Each point is reached from the start by the listed moves, each made once or not at all, plus a little noise. Say if it took an odd or an even number of moves. Then give how often each move was made.

Moves:
(1): [ 4.2 -0.8 -1.6  1.0 -0.2]
(2): [ 3.4  3.6  1.8 -1.5 -2.4]
(3): [-0.2 -4.0  1.9 -1.9 -0.7]
Start: [ 1.0 -1.4  0.2  1.0 -1.9]
Points:
[ 8.1  1.6  0.8 -0.3 -4.6] -> even (1, 1, 0)
[ 5.0 -6.1  0.5  0.6 -2.4] -> even (1, 0, 1)

Moves:
(1): [-0.4  0.6  2.2  1.5  2.8  1.8]
(2): [ 3.0  5.7  2.3 -4.0  1.9 -1.8]
(3): [-2.7 -2.4  2.9 -1.1  2.9 -1.0]
(4): [-2.6  0.2  0.6  0.6 -2.3 -2.5]
Start: [-2.2  2.2  0.0  1.0 -1.5 -1.4]
Points:
[-7.8  0.0  3.8  0.6 -0.9 -4.8] -> even (0, 0, 1, 1)
[-5.1  3.1  2.7  3.0 -1.4 -2.2] -> even (1, 0, 0, 1)
[ 0.5  7.7  2.4 -3.0  0.3 -3.4] -> odd (0, 1, 0, 0)

Moves:
(1): [ 2.3  1.4  0.5  1.2 -1.6  0.7 -2.3 -2.1  1.2  3.1 -2.1]
(2): [-1.5  4.9  1.1 -2.4  0.5 -0.9 -0.4 -3.2 -1.0 -0.6  1.5]
(3): [-2.5 -0.5  1.3  1.4  1.5  2.6 -2.7  0.4  1.6  1.0  2.9]
(4): [ 0.0  2.2 -1.1  4.0  1.5 -0.6  2.2  0.0  0.1 -1.3  1.5]
(5): [ 2.4 -0.2 -0.8 -3.2  5.6  0.7 -0.3  1.3 -2.2  0.8 -0.2]
(6): [ 0.2  1.5 -3.3  0.4 -0.9  2.9  1.0  1.1  0.9  2.2  0.1]
(7): [-0.6 -1.6 -0.9  0.5 -1.6 -1.6 -0.1  0.2 -4.9  1.3  4.0]
(8): [ 1.9  3.0  2.0  2.2 -0.1 -2.2 -5.1  4.1 -2.2 -0.4  0.4]
Start: [ 1.4 -2.5  0.4 -0.8 -2.4 -1.2 -2.5 -2.1 -2.7  1.9  1.3]
Points:
[-1.2 -1.7 -1.7  1.2 -2.1  4.3 -3.9 -0.3 -0.4  5.6  4.4] -> even (0, 0, 1, 0, 0, 1, 0, 0)
[ 3.4 -0.1 -2.4  0.8 -5.0  2.0 -4.3 -2.6 -0.4  7.8 -1.0] -> even (1, 0, 0, 0, 0, 1, 0, 0)
[ 3.1  3.8 -2.6 -6.3  3.0  2.2 -2.1 -3.3 -5.7  4.2  2.3] -> odd (0, 1, 0, 0, 1, 1, 0, 0)
[ 1.9  4.2 -0.3 -2.0  4.7 -1.7 -1.7 -4.0 -6.0  0.9  4.7] -> odd (0, 1, 0, 1, 1, 0, 0, 0)
[ 3.9  4.7  2.6  0.6 -4.9 -4.5 -9.7 -3.4 -9.7  5.8  5.3] -> even (1, 1, 0, 0, 0, 0, 1, 1)

Moves:
(1): [ 2.5  0.6  0.8  0.9 -2.9 -0.5  3.0  0.3 -1.3  0.5  0.2  1.8  1.2]
(2): [ 0.8  3.8  2.3 -1.0 -1.0 -1.6 -1.3  1.3  2.0  3.7 -2.4 -3.0  2.5]
(3): [ 0.4 -0.9  2.8 -0.8 -0.3  0.1 -0.2  0.2 -0.5  0.1  3.5  1.5 -1.1]
(4): [ 0.6 -1.9  1.2  2.2 -3.6  0.3 -1.7  1.4 -0.2 -0.8 -3.5  3.9  0.9]
(5): [ 2.5  0.8 -0.1  0.2  2.0 -1.8 -2.3 -2.5 -1.5  1.8 -0.2  1.7  2.3]
(6): [-1.6  0.0 -1.2 -4.2 -2.9  3.2  3.4  0.3  1.4 -2.4 -0.8  0.0  1.3]
(7): [-0.7 -3.4  0.4  1.3  1.9  1.8  3.5  1.4  0.3 -2.1  1.0  3.1  1.1]
(8): [ 0.1 -0.6 -2.3 -2.3  0.8 -1.9 -1.3  2.6 -1.7  0.3 -1.7 -0.2  0.2]
(9): [ 2.1 -0.5  0.4 -2.0 -0.1 -1.8  1.4  0.0  0.4 -1.3 -0.1 -0.9 -1.0]
(10): [ 0.2 -4.3  1.0 -2.1 -2.2  1.4  0.4  0.3 -0.8  3.0 -1.0 -2.1 -1.0]
(11): [ 1.0 -0.9  0.1  0.0  0.1  3.0 -2.6  3.4  3.0 -0.5  1.6  0.6  0.6]
Start: [-1.1  3.7 -0.6 -3.2 -0.3  1.1  1.7  2.0 -0.7 -0.6 -0.2 -0.6 -1.7]
Points:
[  1.5   5.6  -1.0 -12.6  -3.5   1.9   1.2   9.6   4.4  -0.8  -3.6  -4.4
   2.3] -> odd (0, 1, 0, 0, 0, 1, 0, 1, 1, 0, 1)
[ 5.8 -1.4  4.2 -7.0 -1.9  1.4  0.6  9.3 -1.4  6.1  0.6  2.8  4.3] -> even (1, 1, 1, 0, 1, 0, 1, 1, 0, 1, 1)
[ 2.7  4.4 -3.3 -8.3 -3.2  0.0  4.1  2.9 -3.7 -0.3 -2.7  2.3  3.2] -> even (1, 0, 0, 0, 1, 1, 0, 1, 0, 0, 0)
[ 1.8  2.8 -0.2 -5.9  2.5 -2.7 -2.5  2.4 -4.3  1.5  1.6  2.3 -0.3] -> odd (0, 0, 1, 0, 1, 0, 0, 1, 0, 0, 0)
[ 4.2  4.6  0.9 -4.1  0.1 -3.1  3.3  5.0 -2.8  3.4 -3.1  2.7  5.6] -> odd (1, 1, 0, 0, 1, 0, 1, 1, 0, 0, 0)
[  1.3  -0.3   5.9 -11.3 -10.2   2.8   3.8   5.9   1.7   1.8  -4.4  -1.1
   0.5] -> even (0, 1, 1, 1, 0, 1, 0, 0, 1, 1, 0)

Moves:
(1): [ 0.7 -0.4  1.2 -0.2 -1.1 -1.6 -0.7 -1.2 -1.3  0.0 -0.7 -2.0 -1.1 -0.6]
(2): [ 0.6  0.8  1.9  2.3  0.3 -0.4  0.8 -0.3 -1.5  0.7  3.4 -3.0  3.4  1.6]
(3): [ 0.3  0.3  3.3 -1.7  2.0  1.6 -0.9 -4.0  1.7 -0.5 -2.9 -1.0  3.3 -0.2]
(4): [ 0.5 -1.8  1.6  0.8 -0.8 -0.6 -0.4  2.8 -2.6  1.4 -0.2  0.7  2.2 -1.5]
(5): [ 1.0 -1.2  2.0  2.4  3.3  1.1  1.5 -1.3  0.7 -1.3 -1.5  0.3 -1.1  1.4]
(6): [-0.2 -0.2 -0.6 -0.6 -1.3 -1.6  1.7 -1.8 -0.4 -0.7 -1.9  0.5  0.7  1.4]
(7): [-2.8 -1.9 -0.7  1.3 -0.3 -0.4 -0.7 -0.5 -1.7  0.2  1.6 -1.4  1.5  0.4]
(8): [-2.1  1.0  1.4  0.5 -0.9 -0.3  2.0  1.0  1.3  0.2 -1.0 -0.3 -0.6 -0.6]
(9): [ 1.3 -0.7 -0.1 -0.7  2.1  0.6  2.8 -0.7  1.8  0.5  1.4 -1.3  1.4 -2.1]
(10): [-1.6  0.1  1.5 -0.4  4.3  2.4  1.7 -1.7  0.1  3.5 -1.3 -0.9  1.4  0.5]
(11): [-0.6 -0.5  1.1 -1.7 -0.5  1.7  1.0  0.4 -1.2  1.0  2.1  0.2  0.1  1.4]
(12): [-0.5  0.1  2.2 -0.2  0.9 -3.3  0.8 -3.4  0.7 -0.7  0.1  2.4 -0.1 -0.4]
Start: [ 3.0 -0.4 -1.7  4.3  1.5 -0.1  3.0 -0.8  0.0  0.5 -2.3  0.7  1.5 -0.4]
Points:
[ 6.0 -3.7  5.1  4.9  8.0  2.6  5.9 -4.0  1.5  0.6 -5.4 -0.7  7.4 -2.8] -> even (0, 0, 1, 1, 1, 0, 0, 0, 1, 0, 0, 0)
[ 0.7 -0.5  6.5  6.1  0.6 -3.0  7.1 -0.3 -3.3  3.1  2.1  0.6  6.5  0.2] -> odd (0, 1, 0, 1, 0, 0, 0, 1, 0, 0, 1, 1)
[-0.7 -1.0  1.4  7.6 -1.8 -4.4  5.9 -3.6 -3.7  0.8 -1.1 -5.3  5.2  2.0] -> odd (1, 1, 0, 0, 0, 1, 1, 1, 0, 0, 0, 0)
[ 1.1 -4.7  5.8  6.8  7.1  2.1  7.3 -3.5  1.2  0.9 -4.9 -2.5  8.1 -3.0] -> even (0, 0, 1, 1, 1, 0, 1, 1, 1, 0, 0, 0)
[  0.6  -3.1   9.9   5.6   5.9  -2.6  11.2 -12.7  -0.1   0.0  -1.9  -5.2
   8.6   2.1] -> even (1, 1, 1, 0, 1, 1, 1, 1, 1, 0, 1, 1)

Moves:
(1): [ 1.7  1.8  0.8 -1.2 -1.0 -1.1  1.3 -0.7  1.3  0.7 -0.9 -1.1  0.2 -1.6
  0.2 -1.8  1.0 -1.7  0.5]
(2): [-1.2  0.5 -0.7  2.3  0.3  2.1 -1.1 -0.3  1.5 -0.4  0.0  0.5  0.3 -2.9
 -2.1  1.7  0.1  0.4  1.6]
(3): [ 1.5  0.0 -1.6 -0.5 -0.1 -0.5  2.5  1.4  2.1 -1.6 -0.8 -0.7 -0.5  0.4
 -0.2 -1.6 -0.8  0.4 -0.5]
(4): [-0.9  0.6 -2.1 -0.1  1.2 -0.1 -0.1 -1.4 -0.2 -0.1 -0.3  1.2  1.2 -1.8
 -1.8 -4.1 -1.4 -3.9  0.0]
(5): [-0.1 -1.5 -0.8  2.7 -0.4  0.7  3.0 -1.3  0.7 -2.3  2.2  0.8  2.2 -1.9
  2.7 -1.7  1.3  3.9  4.6]
(6): [-3.4  0.8 -1.2 -2.6  0.9  1.7  4.8 -4.3 -0.4 -0.4 -4.2 -1.8  4.1  0.2
  3.4 -2.7  0.8  3.8  2.3]
(7): [ 0.8  0.0 -4.0 -1.1 -0.8 -0.7 -1.5 -0.8 -0.1  2.0 -2.1 -0.4 -4.1  1.5
  2.6 -2.8  0.2  1.2 -3.7]
(8): [-4.4  4.0 -0.1  3.2  0.0  3.4  0.0  1.3 -0.4  0.6  0.1  4.4  0.5  2.9
 -0.4 -1.9 -0.3  3.6 -2.9]
(9): [-1.6 -2.6  0.2 -2.4 -2.9  1.1 -2.1  2.6  3.3 -0.2  2.7  2.1 -3.2 -1.3
 -3.9 -1.8  1.0  1.9 -1.4]
(10): [-2.2  0.5 -0.7  1.3  0.0 -0.5  0.4  0.6  0.9  0.0  0.4 -1.4  1.5  0.7
 -2.0  1.1  2.1  0.5  0.5]
(11): [-2.6  0.8  1.1  2.4 -1.6  0.5 -0.7  1.1  0.0  1.3 -0.6  0.9 -2.4 -0.7
 -0.3 -5.2  0.0 -0.5 -0.1]
(12): [ 3.1 -1.3  0.7 -0.5  0.8  0.5 -0.1  1.4  0.6 -0.3  1.5  0.5  0.1 -0.5
  1.8 -0.6  0.8  1.9 -1.5]
(13): [-1.8  0.1 -3.2 -0.2  3.7  0.8  1.7  1.7 -0.8  0.6 -1.7  0.7 -0.2  2.3
 -0.5  1.7 -0.7  1.0  2.9]
(14): [-1.2 -0.2 -1.8 -1.0  1.3 -1.2 -0.1 -0.4 -2.6  2.4 -0.3 -0.6 -0.8  0.4
 -1.9  2.1 -0.3 -0.2 -1.2]
(15): [ 0.0 -1.4 -2.9  1.7 -1.7  1.0 -1.6 -1.3  0.1  0.4 -4.1  6.4  0.9  0.7
  6.2 -0.1 -1.3 -1.6 -1.9]
(16): [ 0.5  1.4  0.7 -1.7  0.8 -0.2 -1.7  1.6 -2.4 -3.5  2.6  1.3 -1.4 -1.9
  2.5  0.3  2.0  4.1 -0.4]
(17): [ 2.0 -0.5  1.5  1.1  0.9 -2.1  0.7 -1.7 -0.8 -0.3 -1.8  1.0 -0.1 -1.4
  0.3 -2.1  2.6 -1.2  0.6]
(18): [ 0.6  0.6  3.1  2.7  1.5 -3.5 -3.0 -1.9 -0.4  1.4 -0.7  3.9  2.8 -2.2
 -0.4 -0.2  0.2 -3.0  1.1]
Start: [-0.1 -0.4  0.7 -0.7  1.8 -2.0 -1.1  2.9  2.2  0.2  1.2  0.9 -0.1  0.5
  0.6  1.8  0.6  0.7  1.9]
Points:
[-4.6  7.9 -0.1  2.2  8.1 -2.5 -2.8  3.7 -0.8 -0.1  0.5 11.1  2.9 -2.1
  0.3 -4.2  1.4  0.8  3.2] -> even (1, 0, 0, 1, 0, 0, 0, 1, 0, 0, 0, 0, 1, 0, 0, 1, 0, 1)
[-8.5  2.8  0.8  6.9  0.4 -0.8 -2.6  2.8  6.4  2.6  4.7  9.3  3.4 -5.5
 -7.2 -0.8  5.8  6.1  4.7] -> even (1, 1, 0, 0, 1, 0, 0, 1, 1, 1, 0, 0, 0, 1, 0, 0, 0, 1)
[ -5.6   3.8  -5.0   4.1   2.7  -1.1  -1.3   8.4   6.5  -1.1   3.6  13.1
  -3.3  -3.8   0.9 -16.8   6.1   9.9   1.3] -> odd (1, 0, 1, 1, 1, 0, 1, 1, 1, 1, 1, 1, 1, 0, 0, 1, 0, 1)
[ -8.5   5.6  -5.1  -5.6  -1.7   1.3   1.7   4.7   2.8   1.3  -2.5   5.0
  -7.8   0.2   2.7 -13.7   4.5  13.3  -5.6] -> odd (1, 0, 1, 0, 0, 1, 1, 1, 1, 0, 1, 0, 0, 1, 0, 1, 0, 0)
